Each row of a before or after table is a point. The points were changed in one or more steps. Then noise was added and the rows were shuffled. The steps act on columns, c1 being the first. Write out the steps. A step turns or swaps two columns, mirrors them in a line or flattens them onto one, adds a multiple of one to another, or multiplies or shifts one. Angles are multiples of 10 degrees, from the lower column toward the higher: turns from -170 to 170, lines from 10 to 170 but not 90. Use the fewest steps. Two steps may share a column if one is a turn and the other turns, adds or multiplies; they go together, in the order done. Otherwise the lowest column goes first.
In the rows, 128 means zero.

Before, 13 rows:
[[137 136  97]
 [190  31 137]
 [162 167  95]
 [112 149  89]
 [101 110 135]
 [169 128  99]
 [145 125  97]
 [156 110 154]
 [109 129 105]
 [144 112 143]
 [135 169  98]
 [137 118 166]
 [129 114 161]]
After, 13 rows:
[[ 77 139  94]
 [130 162 154]
 [140 137 160]
 [134 149 141]
 [132 141 165]
 [108 163 100]
 [118 104  88]
 [117 131  96]
 [158 114 135]
 [123 144  97]
 [181 231 137]
 [ 89 114  98]
 [137 110 105]]
Steps: turn c1 and c2 by 120 degrees

Before:
[[117 104 163 132  80 132]
 [161 106 160 134  55 110]
 [105 116 106 127 142 101]
 [106 111 142 145 135 116]
 [208 128 128 135 116 123]
 [147 166 157 162 134 132]
 [100 172 124 139 135  95]
 [100 110 145 149 140 100]
 [111 167  83 107 127 155]
 [ 99 101 165 128 123 116]
 [104 179 136 111 122 109]
 [119 101  10 169 139 162]]
After:
[[101 110 166 125 149 119]
 [114 137 165 133 178 134]
 [109 161  84 106  99 155]
 [102 112 104 127 126 100]
 [118 101  12 165 136 159]
 [103 106 145 146 136 116]
 [101 157 122 139  96  94]
 [158 160 159 136 200 106]
 [107 169 135 111  97 112]
 [ 98 106 146 147 130  97]
 [145 153 156 164 100 132]
 [209 136 132 138 135 123]]
Steps: mirror c2 and c5 in the line at 160 degrees

Before (11 x 11):
[[123 149  97 129 153 107 157  97 160 141 142]
 [112 133 107  99 110 144  98 124 131  95  56]
 [126 176 113 114 147 141 165  67 101  68 114]
 [169 120 162 140 192 153 119 119 120 101 154]
 [173 161 133  97 154 199 146 129 148 124 141]
 [145  90 137 106 121 157  95 154 140 129 184]
 [ 98 140 103 187 146 140 121 141 136  80 116]
 [ 64  78 104 106 117 158  93 148  88 147 100]
 [138 114 110 136 110 130 151 122 112 161 135]
 [114 159  71 141 132  95 152 188 140 157 130]
 [134 152 114 131 131 140  89 134 138 150 163]]
After:
[[132 131 139 133 150 154  97 135 139 151 165]
 [114 109  63  69 131 145 100 121 131  96  88]
 [145 121 171  86  89 142  88 153 139 129 164]
 [ 64 117  92  84  79 143  85 148  90 147 121]
 [115 131  86 153 158 125 169 189 140 158 165]
 [127 150 106 100 176  91 135  66 102  68 126]
 [172 153 143  65 160  76  73 128 148 123 137]
 [137 110 119 143 113 107 137 121 111 161 144]
 [167 190 170 152 119 124 104 121 120 101 127]
 [ 97 146 103 245 140 128 115 142 134  81 133]
 [123 153 113 129 147 113 160  96 160 141 159]]
Steps: swap c2 and c5; turn c3 and c11 by -40 degrees; multiply c4 by 2; mirror c6 and c7 in the line at 120 degrees

Before, 10 rows:
[[197 121  93 112 116 113 144 134 154 131 167 152 141  99]
 [138 115  76 147 117 121 118 141 150  99 140 116 155  93]
 [121 111 123 140 140  95 105 150 111  84 135 146 193 129]
 [149 141  92 123 146 116 154 158 175 118 133 147 159  99]
 [143 112 109 121 151 149 131 109 135 126 115 124 179 120]
 [130 111  94 128 154  90 149 105 130  80 117 126 153 126]
 [122 130  71 138  90 161 186 145 141 148  97 145  97 138]
 [ 84 121 152 129 163  60 131 102  97  98 119 111 147  72]
 [ 74 144 133 112 185  84 106 110  53  57  86 114 132  87]
 [136 172 148  53 109 108 179  91 141 142  65  45  89 134]]
After (10 x 14):
[[ 96 109 149 130  90  60 133 110  93  98 118 114 147  70]
 [131 140 153  55 149 105 179  72 140 143  65  43  88 136]
 [129 119  95 129  88  92 150 121 130  78 117 125 150 121]
 [120 121 124 138 123  94 111 155 109  83 136 148 193 126]
 [126 160  71 137 154 160 187 141 142 153  97 143  94 136]
 [176 142  91 112 135 115 140 135 157 128 169 152 144  99]
 [137 119 106 121  97 146 134 124 131 126 116 121 175 118]
 [140 100  91 124 142 115 156 147 179 121 130 149 157 100]
 [ 91  79 132 113 101  85 104 104  56  57  89 115 132  90]
 [136 133  75 142 134 115 118 144 152  99 140 117 156  92]]
Steps: multiply c1 by 0.7; turn c2 and c8 by -40 degrees; turn c2 and c5 by 120 degrees
